Each row is a point. Each table stands for the endless flat space through its points: a line for two points, a plane for three, and so on. The two share one point or none. Which?

First (2 x 3)
+0.31 -1.47 +0.10
+1.86 -0.47 -1.20
Second (2 x 3)
+1.84 -0.25 -0.82
+1.54 -0.56 -0.75
They share: +1.24 -0.87 -0.68

First (3 x 4)
-0.74 +0.48 -0.11 -1.94
-0.38 +1.17 -0.61 -1.11
-0.24 +0.73 -0.61 -1.69
Second (2 x 4)
-0.17 +0.24 +0.07 -0.86
-0.33 +0.59 -0.09 -0.88
They share: -0.65 +1.29 -0.41 -0.92

First (2 x 8)
-0.75 +0.49 +1.02 -0.52 +0.76 -1.68 -1.71 +1.13
-0.42 +0.40 +0.09 -0.61 +0.88 -1.14 -0.69 +0.17
Second (3 x 8)
-0.62 +0.04 +1.25 +0.86 +1.10 -0.29 -2.47 +0.10
+0.19 -0.38 +0.28 +0.23 +0.06 -1.35 -2.02 +0.31
-0.63 +0.87 -0.14 -1.72 +0.84 -2.00 +0.15 +0.79
They share: -0.53 +0.43 +0.40 -0.58 +0.84 -1.32 -1.03 +0.49

First (2 x 9)
-0.69 -1.15 -0.83 +0.71 -0.44 +0.22 -0.34 -1.17 +1.55
-0.65 -1.07 -0.59 +0.45 -0.20 +0.78 -0.68 -1.19 +1.01
Second (3 x 9)
-0.29 -0.74 -0.57 +0.49 -0.72 +0.44 -0.42 -1.36 +1.59
-1.69 -1.20 -1.67 +0.61 +0.28 -0.10 -0.30 -0.46 +0.89
-0.31 -0.91 -0.48 +0.53 -0.62 +0.57 -0.50 -1.39 +1.50
They share: -0.67 -1.11 -0.71 +0.58 -0.32 +0.50 -0.51 -1.18 +1.28

First (4 x 12)
+0.06 +0.71 +0.85 +1.63 -0.06 +0.63 -0.37 +0.45 +1.45 +0.38 -0.94 +0.30
-0.63 +0.21 +0.69 +1.13 -1.04 +0.28 -0.16 +0.48 -0.54 +0.79 +1.66 -0.78
-1.53 +0.22 +0.92 +1.61 -0.68 +1.55 +0.62 +1.03 +1.29 +0.90 -0.08 +0.20
-0.85 +0.56 +0.99 +0.68 +0.26 +1.54 +1.81 +1.75 +0.17 +1.11 +0.84 +0.52
Second (4 x 12)
+1.89 +0.09 -0.46 +0.30 -1.51 -0.12 -1.07 +1.89 -1.34 -0.26 +0.58 +0.81
+0.72 +2.37 +0.31 +0.70 -1.00 +0.99 +0.13 +0.12 -1.03 -1.32 +2.15 -0.79
-1.62 +0.61 +2.13 +1.62 +1.66 +0.65 +1.49 -0.10 +1.59 +2.08 +0.25 -0.59
-0.81 +1.63 +1.71 +1.71 +0.82 +0.80 +0.53 -0.22 +0.66 +1.18 +0.88 -1.10
They share: +0.18 +0.67 +0.80 +0.96 -0.04 +0.38 +0.20 +0.75 -0.01 +0.63 +0.66 -0.06

First (4 x 14)
-0.85 -1.47 -0.27 -1.90 -0.52 +0.17 +0.61 -1.27 -0.74 -0.42 +1.64 +0.97 +0.05 +0.85
-1.70 +0.23 +1.23 -0.25 +0.08 -0.93 -0.84 -2.32 +0.66 +0.58 +1.39 +0.27 -0.55 +0.80
-2.05 -0.06 +1.63 -0.14 +0.81 -0.88 -1.02 -2.68 +1.75 +0.97 +1.82 +0.00 -1.33 +0.52
-1.35 -0.09 +0.53 -1.02 +0.32 +0.02 -0.53 -1.30 -0.12 +0.25 +1.28 +0.56 -0.09 -0.09
Second (4 x 14)
-0.88 +0.24 +1.08 -0.93 +0.49 -0.19 -0.93 -1.18 -0.17 -0.34 +1.14 +0.46 -0.47 +0.73
-0.08 +0.45 +0.27 -1.58 -0.46 +0.13 -0.32 -1.42 -0.42 -0.48 +1.93 +1.08 -1.30 +0.95
-0.12 +0.56 -0.24 -1.13 -0.87 +1.01 -0.21 -2.46 -0.33 +0.66 +1.58 +0.70 -0.23 -0.47
-1.23 -0.19 -0.15 -0.89 -0.59 +0.02 +0.42 -1.33 -0.43 +1.23 +1.46 +0.57 +0.28 +0.23
They share: no point

First (2 x 20)
+0.01 -1.21 -1.67 +0.67 +0.94 -0.58 +0.87 -2.21 -0.75 +0.15 +0.44 +0.34 +0.80 -0.70 -1.01 -1.64 +1.84 +0.11 +0.11 -1.81
-0.11 -0.91 -0.83 +0.07 +1.66 -1.12 -0.45 -0.53 -1.05 +1.23 +1.16 -1.52 +1.82 +1.22 +0.67 +0.16 -0.02 +1.91 -1.51 -0.67
Second (3 x 20)
+0.81 -1.06 -2.35 -0.77 +1.00 +0.47 +0.53 -1.57 -0.14 +0.89 +0.40 -0.83 +1.75 +0.84 +0.45 -1.64 +0.63 +0.99 -0.90 -2.24
-0.62 -1.78 -0.96 +0.92 +1.15 -1.47 +0.25 -0.43 -1.56 +0.43 +0.32 -1.63 +1.17 -0.49 -1.22 +0.13 +0.45 +1.64 -0.52 -0.38
+0.16 +0.02 -0.86 +0.40 +1.75 -0.91 -0.09 -2.63 -0.48 +0.93 +1.82 +1.15 +1.19 +0.95 +0.94 -1.37 +1.81 +0.08 -0.82 -1.78
They share: -0.05 -1.06 -1.25 +0.37 +1.30 -0.85 +0.21 -1.37 -0.90 +0.69 +0.80 -0.59 +1.31 +0.26 -0.17 -0.74 +0.91 +1.01 -0.70 -1.24

First (3 x 24)
+2.06 -0.81 -1.31 -0.82 +0.22 -1.58 +1.03 +0.77 +0.26 -1.79 -0.53 +0.50 -0.55 +1.42 -0.45 +1.22 -1.12 +0.63 +0.54 +0.57 -0.26 +0.42 -1.32 +1.60
+1.83 -0.61 -1.27 -1.09 +0.46 -1.44 +1.00 +1.10 -0.07 -1.47 -0.24 +0.16 -0.32 +1.14 -0.21 +1.01 -1.39 +0.78 +0.52 +0.90 -0.29 +0.24 -1.20 +1.28
+1.81 -0.33 -1.42 -1.53 +0.42 -1.63 +1.00 +1.56 -0.23 -1.39 +0.13 -0.32 -0.28 +1.06 -0.21 +0.83 -1.91 +0.99 +0.59 +1.33 -0.50 +0.31 -1.36 +0.94
Second (2 x 24)
+1.32 -0.97 -0.29 -0.84 +1.70 -0.68 +1.51 +1.05 -0.30 -1.19 +0.51 +0.54 +0.75 +1.14 +0.01 +0.04 -1.52 +0.17 -0.32 +1.63 +0.20 +0.22 +0.00 +1.34
+1.11 -0.37 -1.13 -1.11 +1.04 -0.62 +0.61 +1.23 -0.96 -0.41 -0.42 -0.12 +0.06 +0.12 +0.76 +1.09 -0.98 +1.13 +0.64 +0.73 -0.04 -0.77 -0.78 +0.83
They share: +1.18 -0.57 -0.85 -1.02 +1.26 -0.64 +0.91 +1.17 -0.74 -0.67 -0.11 +0.10 +0.29 +0.46 +0.51 +0.74 -1.16 +0.81 +0.32 +1.03 +0.04 -0.44 -0.52 +1.00

First (3 x 24)
+0.76 +1.82 +1.31 -0.30 +2.73 +1.56 +0.07 +0.39 -0.62 +0.03 -0.74 +2.12 -0.37 -0.05 -0.49 -0.30 -0.10 +0.99 +2.43 +0.71 +0.22 -0.27 -0.04 +1.05
-0.98 +1.34 +1.35 +0.24 +0.70 +1.89 -0.65 -1.11 +0.45 -0.31 -0.84 +0.95 +1.05 +0.53 +0.02 -0.69 -1.18 -0.77 +0.75 +0.95 +0.44 -1.78 +1.90 +1.89
-1.37 +0.56 +1.04 +0.63 +0.12 +0.87 -0.77 -1.11 +1.27 -1.05 -1.34 +0.08 +1.52 +0.16 +1.13 -0.18 -1.81 -1.08 +0.42 +1.19 +0.91 -1.89 +2.39 +1.38
Second (2 x 24)
+0.20 +1.88 +1.89 +0.30 +0.66 +1.41 -0.27 -0.43 +0.51 +0.19 -1.60 +1.55 +0.45 +0.67 +0.50 -0.01 -0.82 -0.71 +1.97 +0.65 +0.58 -0.52 +1.56 +1.43
-1.08 +0.56 +0.53 +0.06 +1.90 +1.29 -0.55 -0.59 +0.19 -1.13 -0.40 +0.59 +0.89 -0.37 +0.02 -0.65 -1.18 +0.33 +0.61 +1.25 +0.50 -1.92 +1.08 +1.27
They share: -0.44 +1.22 +1.21 +0.18 +1.28 +1.35 -0.41 -0.51 +0.35 -0.47 -1.00 +1.07 +0.67 +0.15 +0.26 -0.33 -1.00 -0.19 +1.29 +0.95 +0.54 -1.22 +1.32 +1.35

First (4 x 24)
-0.62 +0.89 -0.23 +1.30 +2.15 +0.59 -0.36 +2.56 +0.23 -1.21 -1.43 -0.20 -0.03 +1.07 -0.71 +0.69 -0.32 +0.26 -0.77 -0.96 -0.14 +0.63 -1.48 +0.30
-1.06 +1.71 -2.63 +0.44 -0.01 +2.01 +0.52 -0.50 +1.67 -0.83 -0.17 -1.16 -1.35 +0.33 +0.17 -0.29 +1.24 -1.76 +1.69 -0.20 +1.42 +1.35 +0.48 +0.40
-0.86 +1.28 -0.78 +1.43 +1.48 +1.42 -0.13 +0.69 +0.40 -0.70 -0.74 +0.38 -0.16 +1.43 +0.04 +0.08 +0.49 -0.29 +0.09 -0.92 +0.15 +0.66 -0.71 -0.98
-1.14 +1.51 -1.87 +0.56 +1.95 +0.53 +0.48 +1.94 -0.21 -0.63 -2.21 -0.84 +0.37 +1.21 -1.23 +1.59 +0.40 +0.52 -0.31 -1.64 +0.02 +0.51 -1.72 +0.64
Second (5 x 24)
-0.42 +2.00 -0.93 +1.33 +1.00 +1.60 +0.84 +2.20 +1.69 -1.19 -0.17 -1.13 +0.42 +0.62 -1.22 +0.13 -0.36 -1.02 -0.20 -0.77 +1.11 +2.35 -0.60 +1.58
-0.15 +1.93 -1.60 +1.81 +0.31 +1.03 +1.01 +1.90 +0.95 -1.63 -0.06 -1.70 -0.14 -0.37 -0.90 -0.84 -0.88 -1.19 -0.13 -0.63 +2.17 +2.45 -0.56 +1.47
+1.50 +0.47 -2.11 +1.55 +1.50 -0.50 +0.68 +1.51 +2.49 -1.55 -1.10 +0.28 -2.30 +1.01 -1.44 -0.66 +0.29 -3.14 +0.08 -1.83 +0.57 -0.11 +0.53 +0.26
-0.04 +0.47 -0.04 +0.73 +1.58 +1.44 -0.93 +1.70 +2.24 -1.42 -1.75 +0.17 -0.46 +2.10 -0.38 +1.25 +0.68 -1.73 +0.55 -1.34 -0.67 +1.00 +0.56 +0.94
+1.06 +0.58 -0.54 +1.90 +0.47 +0.66 -0.45 +1.94 +1.57 -2.34 -2.05 -0.65 -0.13 +1.30 -0.52 +0.27 -0.55 -2.54 +0.33 -2.15 +0.89 +2.11 +1.07 +1.60
They share: -0.66 +1.10 -1.10 +0.93 +1.00 +1.28 -0.13 +1.35 +1.28 -1.32 -0.56 -0.82 -1.00 +0.41 -0.20 -0.06 +0.21 -0.99 +0.43 -0.24 +0.75 +1.14 -0.35 +0.68

First (3 x 24)
+1.67 -0.64 -1.22 -0.99 +0.51 +0.95 -0.05 +1.28 -0.54 +1.86 +0.73 +1.14 -0.14 +0.89 +0.29 -0.67 +1.14 -0.40 -0.01 -1.42 -1.49 +0.50 +0.17 +1.10
+0.31 -2.00 +0.06 -1.19 +1.15 +1.51 +1.03 -0.32 -0.06 -0.38 -0.07 +1.62 -0.50 +1.05 -2.15 -0.39 +1.02 +1.56 -0.41 -1.14 -0.61 -0.58 -0.23 +0.74
+2.15 -0.18 -1.22 -1.35 +0.61 +0.63 -0.45 +1.52 -0.74 +2.36 +1.11 +0.54 +0.28 +1.41 +0.97 -0.35 +0.98 -0.72 -0.27 -1.14 -1.57 +0.66 +0.77 +0.58
Second (4 x 24)
+2.34 -0.51 -0.60 -0.18 +0.78 +0.42 -0.83 +0.39 -0.62 +0.80 -0.40 +0.28 -0.37 +1.11 -1.21 -0.56 +0.96 +0.30 +0.00 -0.68 -0.10 -0.23 +0.20 +1.34
+0.71 -0.39 -0.26 -0.67 +0.26 +1.28 +0.13 +0.81 -0.35 +0.51 +0.55 +0.46 +0.17 +0.89 -0.69 -1.20 +0.57 +0.16 -0.41 -1.22 -1.30 -0.86 -0.53 +1.22
+1.77 -1.97 -1.02 -1.89 +1.68 +0.91 +0.45 -0.20 -0.98 +1.65 +0.50 +1.68 -0.87 +1.91 -0.19 +0.71 +1.42 +0.62 -0.44 -1.26 -0.73 +1.22 +1.57 -0.22
+2.97 -1.36 -0.79 -1.51 +1.36 +0.02 -0.25 +2.04 +1.13 +1.14 -0.26 +1.71 +0.79 +0.63 -1.88 +0.20 +1.81 +1.02 +0.62 +0.03 -0.46 +0.58 +0.03 +1.20
They share: +1.23 -1.09 -0.58 -1.27 +0.88 +1.07 +0.29 +0.60 -0.40 +0.99 +0.52 +1.08 -0.11 +1.23 -0.59 -0.37 +1.00 +0.42 -0.34 -1.14 -1.09 +0.04 +0.27 +0.66

First (2 x 24)
+1.16 -0.13 +0.70 -0.87 +1.74 +1.22 +0.01 -0.60 +1.23 -0.04 +0.35 +0.80 +0.12 +0.01 -1.13 +1.12 -1.07 -0.70 -1.01 -0.74 -0.60 -0.01 +0.83 +1.23
+1.48 -0.53 +1.10 -1.31 +0.46 +1.06 -0.99 -1.12 +0.15 +0.16 +0.83 +0.20 +0.72 -0.43 +0.15 +1.32 -0.03 +0.66 -1.05 -0.74 -0.04 -0.81 +1.55 +1.51
Second (4 x 24)
+1.88 -0.27 +2.22 -0.24 +0.81 +0.14 -0.37 -2.66 +2.18 -0.71 +0.87 +0.02 +0.66 +1.21 +0.78 +0.17 -0.63 +1.58 -1.75 -1.31 -0.25 -1.90 +2.46 +3.08
+1.23 -1.50 +0.83 -0.78 +1.78 -0.09 -0.81 -0.76 +0.74 +0.94 +0.26 -0.35 +0.12 -0.28 -1.54 +1.26 -0.03 -0.59 -1.33 -1.52 -0.87 +0.14 +0.33 +0.24
-0.04 -0.33 -0.32 -1.24 +1.65 +1.04 -0.51 +0.02 -0.54 +0.47 -0.07 +0.52 -0.06 -1.47 -1.64 +1.71 -1.49 -1.96 -0.51 +0.13 -0.37 +1.56 -0.56 -0.18
+0.78 -0.48 +2.01 +0.14 +1.93 -0.51 -0.68 -2.40 +1.50 -0.34 -0.14 -0.03 -0.06 +0.25 -0.15 +0.28 -1.10 +0.43 -1.29 -0.89 -0.51 -0.57 +1.33 +2.29
They share: no point

First (2 x 24)
+0.77 -1.01 -0.67 -1.23 +1.47 -1.63 -1.29 +0.20 -1.24 -0.21 +0.23 +1.27 -0.23 +0.23 -0.06 -1.31 -1.67 +1.12 +0.87 -0.72 -0.99 -1.41 +1.16 +0.09
+0.92 -1.23 -0.36 -1.49 +1.68 -1.85 -1.62 +0.37 -1.26 -0.38 +0.56 +1.37 -0.09 +0.47 +0.07 -1.49 -1.93 +1.13 +1.15 -0.88 -0.98 -1.61 +1.45 +0.42
Second (5 x 24)
+1.84 -1.80 -0.42 -1.54 +1.86 -1.61 -1.33 -2.72 -2.17 -0.93 -0.27 +0.95 -1.79 -0.30 -1.93 -2.38 -1.15 +1.89 +0.27 -2.04 -4.23 +1.52 -1.75 -0.63
+0.62 -0.27 -1.57 +0.67 +1.38 -1.76 +0.11 +1.58 -0.85 +0.81 -0.60 +1.88 +0.16 -0.33 +0.42 -0.59 -1.66 +1.23 +0.79 -0.11 +0.85 -2.56 +2.48 -0.68
+0.43 +0.48 -1.31 +0.06 +0.48 -1.68 -0.33 +0.10 -1.19 +0.73 -0.87 +1.51 -0.58 -0.62 -0.54 -0.78 -0.60 +0.92 +0.66 -0.69 -0.50 -1.46 +1.22 -0.78
+0.65 -1.26 -2.21 -0.33 +1.62 -2.02 -0.80 -0.49 -2.55 -0.94 +0.30 +0.36 -0.93 +0.56 +0.65 -1.50 -2.12 +0.40 -0.62 -0.32 -1.65 -0.30 +0.62 -0.71
+1.24 -1.24 -1.31 -0.69 +1.53 -2.06 -1.03 -1.49 -2.52 -0.91 -0.16 +0.65 -1.33 -0.10 -0.77 -2.04 -1.54 +1.09 -0.15 -1.36 -2.87 +0.49 -0.50 -0.68
They share: no point

First (2 x 24)
-0.53 +1.19 -0.86 +1.69 -1.33 +1.12 +1.36 +0.21 +1.18 -1.29 -0.88 -0.05 -0.01 +0.70 -0.19 +0.69 +0.72 +1.04 +0.59 -1.78 +1.29 -0.76 +0.91 -0.09
-1.63 -0.36 +0.89 -0.01 -0.13 +0.47 +0.16 +1.41 +0.88 -0.14 -2.03 -1.00 -0.26 +0.70 -0.04 +0.99 -0.68 -0.16 -1.01 -0.23 +0.74 -0.91 +0.86 -0.04
Second (3 x 24)
-0.52 +0.90 -0.20 +0.48 -0.70 +0.44 +1.27 +0.89 +0.38 -1.48 -0.82 -0.51 +0.24 +0.51 -0.30 +1.61 -0.20 +0.93 -0.01 -0.99 +0.22 -1.13 +1.00 +0.43
-0.33 +0.40 +0.46 -0.53 -1.28 -0.32 +1.66 +1.40 +0.28 -1.22 -1.17 +0.24 +1.26 +1.00 -0.07 +2.87 -1.07 +1.25 -0.85 -0.83 +0.46 -1.03 +1.53 +0.03
-0.86 +0.77 -0.29 +0.65 -0.66 +0.51 +1.03 +0.86 +0.66 -1.26 -1.10 -0.42 -0.03 +0.56 -0.14 +1.31 -0.05 +0.67 -0.01 -1.06 +0.55 -1.08 +1.04 +0.17
They share: no point

First (4 x 24)
-1.99 -1.99 -1.18 +0.14 -1.10 -1.50 +1.03 -0.56 -2.16 +1.77 +0.19 +2.42 -0.53 +0.50 +0.01 +2.40 -1.13 -0.65 +0.46 -0.96 -0.04 +0.78 +0.53 -1.99
-1.04 -0.23 -0.48 +0.50 -0.12 +0.08 +0.03 -0.49 -0.86 +0.32 -0.55 -0.21 -1.69 -0.65 -0.12 +1.03 -1.04 +2.55 +2.02 -1.89 +1.81 +1.18 -0.34 +0.38
-1.42 -1.26 -0.76 +0.58 -0.54 -0.66 +0.40 -0.29 -1.59 +0.83 -0.31 +1.07 -1.06 +0.15 +0.00 +1.81 -0.78 +0.90 +1.14 -1.29 +1.01 +0.68 -0.01 -0.96
-1.41 -1.18 +0.01 +1.38 -0.03 -0.92 +0.44 +0.33 -1.90 +0.20 +0.08 +0.16 -1.18 +0.08 -0.21 +2.11 -0.43 +1.80 +1.25 -1.77 +1.05 +0.78 -0.04 -0.32
Second (3 x 24)
-1.78 -1.49 -1.32 +0.02 -1.10 -0.12 +0.01 -1.31 -1.40 +0.76 -0.91 +1.09 -1.61 -0.05 -0.02 +0.83 -1.42 +1.05 +1.70 -1.15 +1.61 +1.06 -0.12 -0.86
-2.50 -1.21 -1.39 +1.01 -1.16 -0.90 +0.52 -2.57 -1.68 +0.60 -1.49 +0.98 -1.94 -0.07 +0.16 -0.42 -2.15 +1.87 +1.75 -0.96 +1.01 +2.22 +0.38 -0.37
-1.62 -1.67 -1.32 -0.31 -1.14 +0.16 -0.20 -0.98 -1.35 +0.76 -0.76 +1.10 -1.57 -0.04 -0.10 +1.16 -1.23 +0.81 +1.74 -1.21 +1.87 +0.72 -0.29 -1.01
They share: -1.30 -0.97 -1.18 +0.02 -0.74 -0.24 +0.25 -0.77 -1.14 +1.08 -0.65 +1.25 -1.19 -0.07 +0.10 +1.35 -1.10 +0.85 +1.36 -1.17 +1.25 +0.78 -0.10 -0.94

First (4 x 24)
+0.98 +0.01 +1.85 -0.40 +1.24 -1.29 -0.53 +1.05 -0.42 +0.30 -0.53 +0.49 +1.30 +1.35 -0.64 -0.66 -0.56 -0.81 -2.30 -1.97 -1.11 +1.51 +0.65 -0.17
-0.46 +0.50 +0.46 -1.12 +0.29 -2.13 +0.44 +2.22 -0.78 +1.99 +0.10 +0.84 -0.30 +1.36 -1.33 +2.27 +0.19 +1.68 -0.31 -1.80 -0.17 +1.27 +0.29 +1.29
+0.43 -0.84 -1.33 +0.14 -2.09 -0.60 -0.71 +1.58 -1.86 +1.17 +0.25 +1.88 -0.97 -0.50 +0.07 +1.28 +1.90 +2.79 +0.19 -0.31 -0.44 +0.79 -1.31 +0.74
+0.11 -0.32 -0.17 -0.26 -0.86 -1.41 -0.12 +1.91 -1.20 +1.17 +0.36 +1.49 -0.30 +0.38 -0.36 +1.18 +0.99 +1.66 -0.43 -0.96 -0.64 +1.14 -0.28 +0.51
Second (3 x 24)
+0.40 -1.65 +1.00 -0.64 +0.43 -1.09 -0.90 +1.30 -1.75 +1.97 -0.66 +1.46 -0.59 +0.75 +0.43 -0.06 +1.53 +1.97 -0.38 -1.74 -1.84 +1.03 -0.02 +1.70
+0.68 +0.83 -0.12 -0.80 -0.41 -1.41 -0.50 +1.66 -0.63 -0.03 -0.22 +0.66 +0.89 +0.67 -1.09 +1.18 -0.43 +0.49 -1.74 -0.86 +0.00 +1.31 -0.70 -0.74
-0.08 +0.15 +0.70 +1.10 -0.65 -0.07 +0.06 +0.28 -2.11 +0.47 +1.38 +0.56 -0.29 -0.81 -1.61 +0.96 -0.15 +1.61 -1.28 -1.32 -1.06 +1.57 -0.32 +0.14
They share: no point

First (4 x 24)
+0.72 +1.52 +0.02 -1.81 -0.12 +1.11 +0.13 +0.77 -1.04 +0.33 -0.06 +0.96 -0.57 +2.01 -0.96 -0.60 -0.88 -1.39 +1.75 +0.20 +1.40 -0.13 +0.45 +1.23
+1.30 +0.13 +1.29 -0.55 +0.50 -0.21 +0.92 +1.95 -0.04 +0.75 +1.08 -0.30 +0.79 +0.89 +0.19 +1.69 -0.06 -0.19 -0.46 +0.34 +0.57 -0.18 +0.52 +0.39
+0.92 -0.23 +1.95 -0.45 +0.36 +0.43 +1.20 +2.33 +0.38 +0.09 +1.36 -0.68 +0.13 +0.81 +0.85 +1.43 -0.46 +0.09 +0.16 +0.06 +0.19 -0.78 +0.60 +0.85
+0.63 -0.21 +2.20 -0.16 +0.11 -0.07 +0.72 +2.26 +0.27 +0.10 +1.68 -0.73 +0.60 +0.17 +1.12 +1.92 +0.22 -0.05 -0.69 +0.56 +0.16 -1.08 +0.24 +0.96
Second (4 x 24)
+1.81 +0.10 -0.53 -1.09 -0.36 -0.17 -0.48 +2.01 -0.57 +0.72 -0.15 +0.46 +0.77 +1.51 -0.78 +1.75 +0.16 -1.52 +0.88 +0.61 +0.81 -0.64 +0.06 +1.40
+1.01 +0.49 -0.12 -1.23 -0.36 +0.15 +0.64 +0.44 -1.20 +1.09 +0.63 +0.72 -0.57 +1.35 -0.16 +0.23 +0.10 -1.59 +0.11 -0.09 +0.90 +0.52 -0.06 +0.67
+1.22 +2.68 +1.17 -1.09 +0.02 +0.25 +0.53 -0.05 -1.28 +1.53 +0.87 -0.15 -0.19 +0.84 -0.53 -0.88 -0.80 -1.22 +1.55 +0.88 +1.39 -0.73 +0.58 -1.01
+1.87 -0.50 -1.13 -1.25 -0.88 -0.37 -0.26 +1.73 -0.83 +0.86 +0.21 +1.12 +0.13 +1.33 -0.64 +1.81 +0.40 -2.20 +0.58 -0.01 +0.37 -0.54 -0.50 +1.82
They share: no point
